Rows are points. The last column is the point's height on a tilted bowl or saddle (a function of degree 2), plus a little noise. Count its main directions that bend up, bend down and stay straight.

Points (16 x 4)
[[-47  27 -54  51]
 [  3  24  47 -40]
 [-19 -21  -9   9]
 [ 12 -58 -22  26]
 [ 36 -65 -27  49]
 [-15  26 -16   0]
 [ 21  49  20 -66]
 [-21  10   6  -4]
 [ 47  13  13 -21]
 [  6  21  -9  -8]
 [-28 -21 -12  12]
 [ 51  37 -27  25]
 [ 20  17  -1 -17]
 [ 54  20 -22  24]
 [  5 -10 -19  10]
 [ 38 -20  32   4]]
Directions: 2 up, 1 down, 0 straight

Points (24 x 5)
[[ 60 -34 -32 -40 -96]
 [ -9  30  34  47 -33]
 [-55  33 -27   2  18]
 [  6 -39 -40   0   5]
 [-31   1  -5 -13   1]
 [  3 -17  26  66 -13]
 [ 12   7 -24 -39   3]
 [-40  48  11 -10   5]
 [  6  13   0  -3  -9]
 [-10 -40   1 -15  -8]
 [ 10  47  31 -40  25]
 [ 15  38 -33  39 -35]
 [-24  32  -7 -35  27]
 [ 14  -6 -21 -13 -14]
 [-41  51  17  20 -24]
 [-31  31  18 -67  16]
 [-33 -21  -7 -15  -1]
 [-23  10  42  11 -15]
 [ 10   0  17  -1 -17]
 [ -2  16 -20  69 -49]
 [-10  -5  -3  27 -14]
 [-12  23 -19 -32  26]
 [ 56  55   5  11 -47]
 [  1 -21 -14  63 -17]]
Directions: 2 up, 2 down, 0 straight

Points (39 x 7)
[[ 15  -4 -20 -49 -69 -64 -62]
 [-25 -19  12   6 -34  -3 -10]
 [ 23  12 -46  57  25 -22 -38]
 [-38 -10 -12   7 -41 -28 -37]
 [-23  -3  -7  59   9  -8 -24]
 [-32 -21   7 -35  15 -20 -36]
 [  0 -58 -27 -38 -60 -29 -40]
 [ 38  45 -11   5 -27  -1  34]
 [-48  45 -17  37 -15  -1 -18]
 [ 26 -25 -19 -25 -50   3 -19]
 [ 13 -15 -18   2  48 -10 -18]
 [  5  24  -4   2  -4  -9  10]
 [  4  18  32 -17  30  30  -2]
 [  7  -8  21 -10 -48  -7  -2]
 [ 30 -27  19  11  32  27  -5]
 [ 23  11  23   3 -34 -15  10]
 [-35 -40 -51 -32 -55  32 -44]
 [ -3  10 -53  14 -33 -11 -29]
 [-23  -9  12   8  -9 -15 -11]
 [ 24  17  28  25  52  11 -14]
 [ 49 -12  22  21   5   0  -8]
 [-24  -7 -69  39 -17  -1 -36]
 [-28 -19  -1   3 -14  55  11]
 [ 56  59  66  37  -1 -19  24]
 [-75  62 -10  19 -13   0 -40]
 [ 53 -13  -3  11  27  12  -9]
 [ 14 -31  -8 -15  -7  -6  -2]
 [ 50  56 -55  27 -35  36  18]
 [-48  29  62   2  16 -26 -68]
 [ 24  26  18   7  -8 -10  19]
 [ 10   7 -25 -13 -38 -38 -25]
 [ 45 -58 -60  20 -49  15 -50]
 [-23  30   2  -9 -18   5   4]
 [ 17  10  -2  23 -17 -25  -2]
 [-59 -12 -10 -21  27 -31 -64]
 [  3 -10 -16   2 -48  -3 -10]
 [  9  13 -11 -10  42 -22 -22]
 [ 29 -50 -27   7  44 -16 -17]
 [ -1  12 -35  30 -53 -14 -27]]
Directions: 1 up, 4 down, 1 straight

Points (75 x 9)
[[ 26 -26   5  36  23  50  26 -16  39]
 [-33  43 -35 -27 -24  31  99  22  44]
 [ 11 -20  11  15 -16   2 -37   1   6]
 [ 74 -38 -41 -17  -8 -15  -9   4  -8]
 [-50 -38 -49 -60  11   9 -25  18  46]
 [ 20  -2   5   2 -16 -32 -13  20 -13]
 [  6 -12  36 -24   0  29 -62  26  52]
 [  6  23  24  -6 -15  -2  17 -24   4]
 [ -9 -45 -69 -25  15   9   5  36  29]
 [-24 -33  31  -4  33  26  -3  30  48]
 [ 27  11  47  17  -4   1   1 -15  16]
 [ 51  26 -50  -2 -45  22  -8 -30  28]
 [ -1  -4 -15  42  18  10   8   9 -10]
 [ 48 -16  28 -16  40  26 -16 -38  39]
 [-57 -18 -30   8 -59   2   8 -31  29]
 [ 17   3 -29   8  -6 -22 -13 -46 -22]
 [-13  34 -11 -28   5  28 -31   0   8]
 [ 15  15 -24 -42  28 -45  -3 -28 -14]
 [-24  -4 -39  52  37  28  27  54  24]
 [-23   3  37   2  14  14 -32 -12  22]
 [ 37  10  31 -38  24   1 -14  28  26]
 [ 42 -39  20 -42 -26 -11  49  15  24]
 [  7  19  -1 -17 -22  20  -3  18  15]
 [ 15  39   0 -31 -10   9 -11  15  10]
 [ 22  48 -51 -18 -19 -32  19  -9  -6]
 [  2  -4  48 -53 -13 -67  36   7  31]
 [-21 -35  24  -8 -13  48  68  -7  70]
 [ 23 -22  15 -61 -18  16 -22  -7  36]
 [ 35 -13  -1 -23  37 -53  -3 -18 -19]
 [-23  12  22 -47   4  32  16  15  50]
 [ 41   1   4  -7 -35   1  21  14   9]
 [-30  29 -13  32  35 -22  -9 -34 -20]
 [ 44 -44 -22  10   7  78  32 -39  94]
 [ 46   1  28  23 -39 -41  46   2  -3]
 [ 27 -13  27  48   3 -18   7  12  -8]
 [-42  57  41  -2  -3  17  -6  23  33]
 [-33  -8 -16  -1  24 -36 -15   3 -18]
 [ 85  35 -17  23  -8 -33  10  11  13]
 [ -3  14 -17   7 -51  -6  -7  31  14]
 [  4  20  12 -11 -28 -13 -32  66  38]
 [ 28  -7 -61 -18  44  12  32  12  20]
 [-31 -32  62  24 -48   1  69  -2  46]
 [ 13  19 -13  34 -30  -5   6  30  -1]
 [-25  46 -24 -21  42 -53  -3   3  -6]
 [-19 -35  22 -30   3 -21  16 -15   9]
 [-20 -50 -32  20 -65 -10 -30  13  49]
 [ -3  19  30  15  15  47 -18 -24  43]
 [-13 -16 -30 -14  -7  26   6  48  29]
 [ -3 -88  32  -8  36 -26 -24   8  19]
 [  9  -2  12  97   3  22  17  -4  15]
 [ -4  57   5  33 -29 -45  21  -5  -7]
 [  0 -11 -49 -20 -31   1  12  -8   2]
 [ 48 -83 -25  10 -34 -15  -3  12   2]
 [-13  -3 -44  10  10 -58 -16 -40 -24]
 [  3 -47  10   8 -17 -63 -30  23  -3]
 [ -7  45  11   8  38 -27   8 -79  11]
 [ -2  28   1  29   2 -13  27  -1 -19]
 [-20   9   4 -58 -21 -27  24  67  45]
 [-37  19 -33 -28 -27 -32  22   2  -7]
 [-12  19   7  13   6  30   2  56  35]
 [ 16  45  19 -28 -22  -3 -60   8  17]
 [-21  52  73  58 -44   5  14 -15  59]
 [ 13 -12   5 -14 -23 -20 -26 -38  -7]
 [  7  15  30  45  15  -6   3  18   5]
 [-12  71  -1 -49  26 -21 -36 -65   0]
 [  1 -31  49   7  23  36  22   7  55]
 [  7  52 -54 -34  20  -7   8 -18  -3]
 [-55 -12   0  13 -27 -45 -21  -7   3]
 [-45   4   6  29   1 -42  10  -3 -18]
 [ 13  11  22 -44  58  26 -18  19  49]
 [ 53  25  15  21 -14  -1  32 -32  11]
 [-24  23   7   5  66   1   9  28  23]
 [ 49 -10 -20 -53  11 -11 -56  23   0]
 [ 13  12   0 -24 -19  26  32  29  31]
 [ -5   7   4 -10  -6   7 -27  13   2]]
Directions: 6 up, 0 down, 2 straight

Points (75 x 9)
[[  59   10   66   -8  -13    7  -22   31 -103]
 [   0    0   13    0  -13   48   32   18   -2]
 [  30  -39  -17   40    8   14   67   36   15]
 [  19  -22   53   19   44  -13  -29    0  -28]
 [ -22    9  -15   80  -11  -34  -32    2   -9]
 [  29   73   24   16  -27   25   -7   -6  -44]
 [  32  -47   11   26  -15   32  -23   42  -24]
 [  13    9  -30   32   58  -32   14  -10  -19]
 [   0    7  -52   -6   47   10  -30   -9  -14]
 [  55  -22  -17   64   38  -35   28  -42  -19]
 [ -28  -38  -38   45  -40  -16    3   35   10]
 [ -13   26   24   -6   22   12   19   11   -1]
 [ -27   -9   30  -19   27   10   37  -43   15]
 [  27   17  -72   15  -18   36   -2  -10  -32]
 [ -32  -53    1   10  -21   31  -31   17   -1]
 [  26   19  -21    6   40    5  -37  -36  -18]
 [ -25    8  -49  -48   25    1  -37    3   -8]
 [  37  -45    3  -38   32   39  -14   36  -15]
 [  76  -50   28   -9   10   12  -16  -31  -85]
 [  -1  -12  -18  -23   32  -21   15  -50    3]
 [   5  -31  -40   -4   -9   32  -12  -21    0]
 [ -62   31    4  -27    5  -61   66  -20  -23]
 [  47   11   -6   -3   12  -34   51  -46   -7]
 [  14    7  -36    2   16  -20    6  -30    3]
 [  26    9   19   10  -14   39    1   -2  -26]
 [ -36  -56  -11    6  -33   10   13  -13   17]
 [ -30  -12   -5   23   30   -7  -39  -42    1]
 [   8  -24  -37   47   11   14   32    1   10]
 [   7   18   -6   20   12    6   17  -31    7]
 [  21  -15  -16   16   43  -36  -37   44  -14]
 [ -27   41    9  -27  -88  -11    3  -18  -57]
 [   1  -36  -39   30  -21  -21    2   31   15]
 [ -22  -18   28  -42  -23  -20  -20  -61  -31]
 [  34   31  -18  -11   27   10  -34  -46  -18]
 [  24   24   27   27  -55    7   12   15  -44]
 [   3   11   35    4   23  -24   21  -22   -2]
 [ -12  -24  -20  -48    1  -56    2   -6   -9]
 [ -26  -38  -20  -42   80    6   26  -13    8]
 [ -31   14   33   39    6  -24   10  -33   11]
 [  31    0  -26  -29  -84    3  -59    9  -79]
 [ -27   19    6   12   19  -11   30    1    8]
 [ -19   32    7  -24  -11   13   40  -38   16]
 [  19   -4  -30  -18   12   30  -32   21  -15]
 [ -10  -15  -25   -3   28    1    8   65   12]
 [ -21  -25  -33  -20  -20   15   25   26   20]
 [   9   28  111   30   16  -63   -4   35  -99]
 [ -10   -1   26    0    2    5   37   34    7]
 [ -18    7  -37   19   27  -47   28  -34    1]
 [   2  -13    3  -26   61   57   20    6   -2]
 [ -12    6   33    8   31   25   -9  -36   -1]
 [ -66   -8   64  -11  -51    7   -9  -11  -64]
 [ -16  -21   47  -44   30   26   29  -42   -4]
 [ -23   50   48   18  -35   -7   11  -28  -14]
 [  11   -5   18  -23  -24    2    9   40  -24]
 [  13    7    3  -35   27   22   15   -9   -5]
 [  20    8   48  -30   13   -4   22   -6  -24]
 [  38   33  -63   14   -2  -17  -11    5  -34]
 [ -49  -20   12   16   26    8   21    5   29]
 [  13   53   19    6   25   30  -24  -14  -23]
 [ -16  -10   11  -55  -19    9   87    6   25]
 [ -32    3  -29  -11   17  -27   23  -24    9]
 [ -22   13   46   14   43   23    7  -49    5]
 [  -5   -1  -12   40   39  -36   -9  -13    2]
 [ -23    3   16   37  -17   47   -3   61  -22]
 [ -34    0   16   18  -29  -15   12   44  -18]
 [  41    8   -2   28    8   -8  -53   14  -34]
 [   8  -17   17   49  -11    3  -11  -48   -1]
 [  35  -12  -22   38   67   -7  -32  -33  -31]
 [ -26  -13  -26   24   18  -36  -47  -22   -1]
 [  -3  -27  -29  -18   38   76  -13   -2  -13]
 [  -5   16   -2   -5  -23  -56   16  -21   -8]
 [  -5   32   24   -8  -20    2   46   49  -31]
 [   5   19  -78   49   18  -31  -13   -5  -26]
 [ -13   -6   13  -25  -22  -48  -30  -10  -36]
 [  -1   45   21   27    2   -2    0  -15   -5]]
Directions: 1 up, 4 down, 3 straight

Points (66 x 9)
[[-30  45  14  26   4  -3   5  32 -20]
 [ -9   9  17  22 -91  33  28   2 -14]
 [ 11   6 -34  37 -30  16 -23  12 -14]
 [ 21  -1 -22 -61  25  20 -20 -23 -18]
 [ -9 -13  -6  11   1 -37  -7 -40  11]
 [-17  26   7  10   6 -31  15   5 -11]
 [-30  24 -11  12  45  60  -6  55 -66]
 [-36  -2  -4   1  25 -20  33  -5  -7]
 [  4 -23  23  68 -37  13 -44   9 -23]
 [-14  27  -9  19   2 -18   0  30 -19]
 [-59  35   6  -2 -23 -84  -2 -17   6]
 [-16   4  -9  -3  19  16   4 -31   0]
 [ 41 -16 -16 -55  41  48 -43  19 -52]
 [-32  12 -12   8  -8 -53 -36 -19  18]
 [ 32  18  21  41  34 -46  16  21 -36]
 [  1 -11  -7  32  15 -30  -6   4   0]
 [ -3  -1  -7  54   3  -6  -4  20  -9]
 [ 17 -25  -7 -24  17  34  28 -25 -27]
 [ 30  11   5   5   2  -5 -13   8 -23]
 [  4 -36  54  39 -23  60 -18 -16 -59]
 [-18  -6 -13  27 -35  14 -49 -12  -7]
 [ 21  16   6  34  24  13  26  36 -48]
 [ 15 -29  30  -8 -14 -44  22  24 -24]
 [ 30  33  14   4   2 -12 -36  19 -32]
 [ -7 -11  71   6 -41   2 -17 -19 -25]
 [-33 -21  -1  16   2  23 -34 -15  -2]
 [  0  14 -20 -42 -35 -42  -6  -3 -27]
 [-21   3 -31  68  11  45  -5   1  -5]
 [ -2   0  16 -35 -20 -16  30  39 -38]
 [ 17   1   5  24  80  39 -22 -24 -13]
 [ 32  16  34  70 -53 -53  12 -23 -26]
 [-30  39  47 -45 -15 -27  19 -33 -11]
 [-12 -44  53 -42 -56  33 -29  23 -66]
 [  6 -22  -2  12  -9 -27 -71 -28  10]
 [ 21 -43 -40 -34  23  12 -23   7 -17]
 [ 79  41  10  -4  -7 -25  29 -38 -57]
 [ 13  31 -32 -15  42 -94  38  64 -94]
 [-36  -6   0  -7   4   9 -26  22 -11]
 [-22 -27 -25 -21  -4 -82  62 -41 -23]
 [-33 -49  28   4 -21   9 -33 -39 -14]
 [  7 -62  -7 -36 -68 -28 -26  37 -39]
 [-34 -26   0 -28 -29  15  38  12 -23]
 [ 42 -36  18   6 -37 -14  21   7 -36]
 [ 10 -16  40   1  -7 -40  10  37 -22]
 [ 18 -36  42  24  31 -44   2  -4  -4]
 [-28 -28  28  27 -15 -18 -38  25  -2]
 [-24  17   6 -13  -1 -14  -6  -9  -1]
 [  3  27 -25 -67  50  40 -11 -32 -19]
 [ 21   6  19  66 -11 -48   6 -21 -12]
 [-34 -75  -1 -41  51   1   2  17  -3]
 [ 15 -13   6 -11  10  26  11 -13 -23]
 [-42 -31  -2   7 -41 -30 -22  -1   4]
 [-27  11   4 -16   9  19   5  33 -30]
 [-34 -31  62  16 -11  45   1  -4 -47]
 [ 29   1 -24  64  15 -51  38 -41 -28]
 [-25  12  29 -13   5 -17  31  -2 -15]
 [ 43   7  18  18  -4  62 -22 -44 -25]
 [-28  17  10  -9   2  34  36  -4 -19]
 [ 33 -15 -42  59  30   1 -53 -44  17]
 [-27  30  -3   4  16 -54 -93  23   4]
 [ 27  -7 -13  -7  -5 -23   2 -42  -9]
 [  2  19  37 -46 -17   0  48 -30 -29]
 [-30  -8 -25  34  22   6  28 -12  -5]
 [ 16 -28  27  -2 -18  36  -9  61 -65]
 [-34  54  -6 -16 -11  -7   4   0 -12]
 [ 13  22 -32  22 -54  20 -19   8 -20]]
Directions: 1 up, 3 down, 4 straight

Points (65 x 9)
[[  16  -43  -42   45  -20    9  -23  -23    5]
 [ -26    2    2    0  -27  -18   -8   83  -22]
 [  68  -37  -21    8  -14   18   -9    6   21]
 [  -4   13   26   22  -61  -54  -28   33  -17]
 [ -18   -3  -39   22   -1   34  -41   57   -7]
 [  19    6   -3    4  -34  -37   29  -27   21]
 [ -26   20  -29   -9   22  -23  -26  -32   29]
 [ -42  -35  -53   -1  -15   31  -52  -43    4]
 [  -8   36  -12  -23  -16   -3  -21   15   10]
 [  39   27    0   18  -11   -3   35   36    4]
 [   4    4  -21    6    1    0  -15    9    8]
 [  -1   28   28   16  -16   15  -16   59  -40]
 [ -15   15  -10   61  -19   15   17  -10    9]
 [  11    3   13  -40   21   51   42   11  -35]
 [  11  -21   39  -21  -24  -26  -42   43   -5]
 [  29   21   53   34  -43   32  -56   40  -25]
 [   2  -57  -54   10    6   14    2    9   47]
 [  -6   -9   -4  -15   18   40   -8  -10    7]
 [   5   44  -45  -15   14   12  -22   73  -52]
 [   9    0  -11   32  -22   21   -5   70    6]
 [ -11  -11  -11   55   -1   12   16   21   22]
 [ -17  -21   21   -6    0   10   -6   -3   -8]
 [  52    0   41   56    5   28   45  -11  -21]
 [ -28   -3    6    9  -35   22  -46  -41  -38]
 [  31  -15  -13  -24   31   22   36  -26   -9]
 [ -85  -44   21  -18   14  -63  -30  -31  -39]
 [ -35   25  -12   61   49   -2   -7   13   56]
 [   5  -21    9   -4  -14  -11  -57  -22  -13]
 [  52   44    1   33   -5  -45   56   -3   50]
 [  32  -25  -15  -12   -9   -6    6  -26    5]
 [ -17   14   -3  -22    3   27  -19  -22   -5]
 [ -30   14    5  -49  -12  -29   14   41   23]
 [ -16   34    3 -101   11   26  -29  -13   -5]
 [  35   47   -5  -23    0    9  -21   19   -4]
 [ -39   50   12   22   36  -12   20    1   49]
 [ -44  -44   47   -8    5   18   39   49  -27]
 [   3   -4   -9   23   31    4   22  -10   30]
 [ -21   19  -43  -44    9   21   10    5   28]
 [ -10    1    1   11   23    0   52   24   17]
 [ -15  -41   46  -48  -29  -28  -40   -3  -24]
 [  11   24  -13   51  -16  -65   10    0   37]
 [ -15    3   15   39  -46  -32    0  -28  -25]
 [ -25   22  -66    0    1  -47   47   51   65]
 [  55   -9  -32  -26   17   -5  -82   -5    0]
 [ -29  -24  -29   43   32  -23   42    2   57]
 [  34    0   33  -24    2   40   -7    5  -20]
 [ -19  -16    6  -32    1  -19   40   44   17]
 [  10   49    4   42  -12    6   20  -36   20]
 [  25  -61   34  -12   27   24  -26  -24   24]
 [ -39   -8  -19    1  -64  -22   16  -23   10]
 [  52  -38    4   45   -4   70  -89   -8  100]
 [ -29   53   46   11   30   15  -18   32  -52]
 [  -9  -49   28   -3  -10  -11  -54   25    7]
 [ -22    9  -12  -17  -33   -2   24   -4   26]
 [  -4    6   -8    2   13   29  -15  -74   -5]
 [ -19   -3  -14   39   -6  -59   -4  -76   12]
 [  35  -13   18    1   -8  -30  -22   -7   -1]
 [ -30   11   -5   17   33  -42   22   35   30]
 [ -15    5  -44   -5   56   24   30  -25   40]
 [ -11   15    4  -14   13   13  -44   -1  -13]
 [ -14  -51   34   40   -9  -21  -27    9    5]
 [  37   -5  -26   11   18  -48   42   -8   34]
 [  21   10    5   12  -35    5   32  -11    0]
 [  10   21    5   -7  -16   39   15    6   -7]
 [ -23   24  -25  -61  -19    1  -45   18   17]]
Directions: 2 up, 3 down, 3 straight
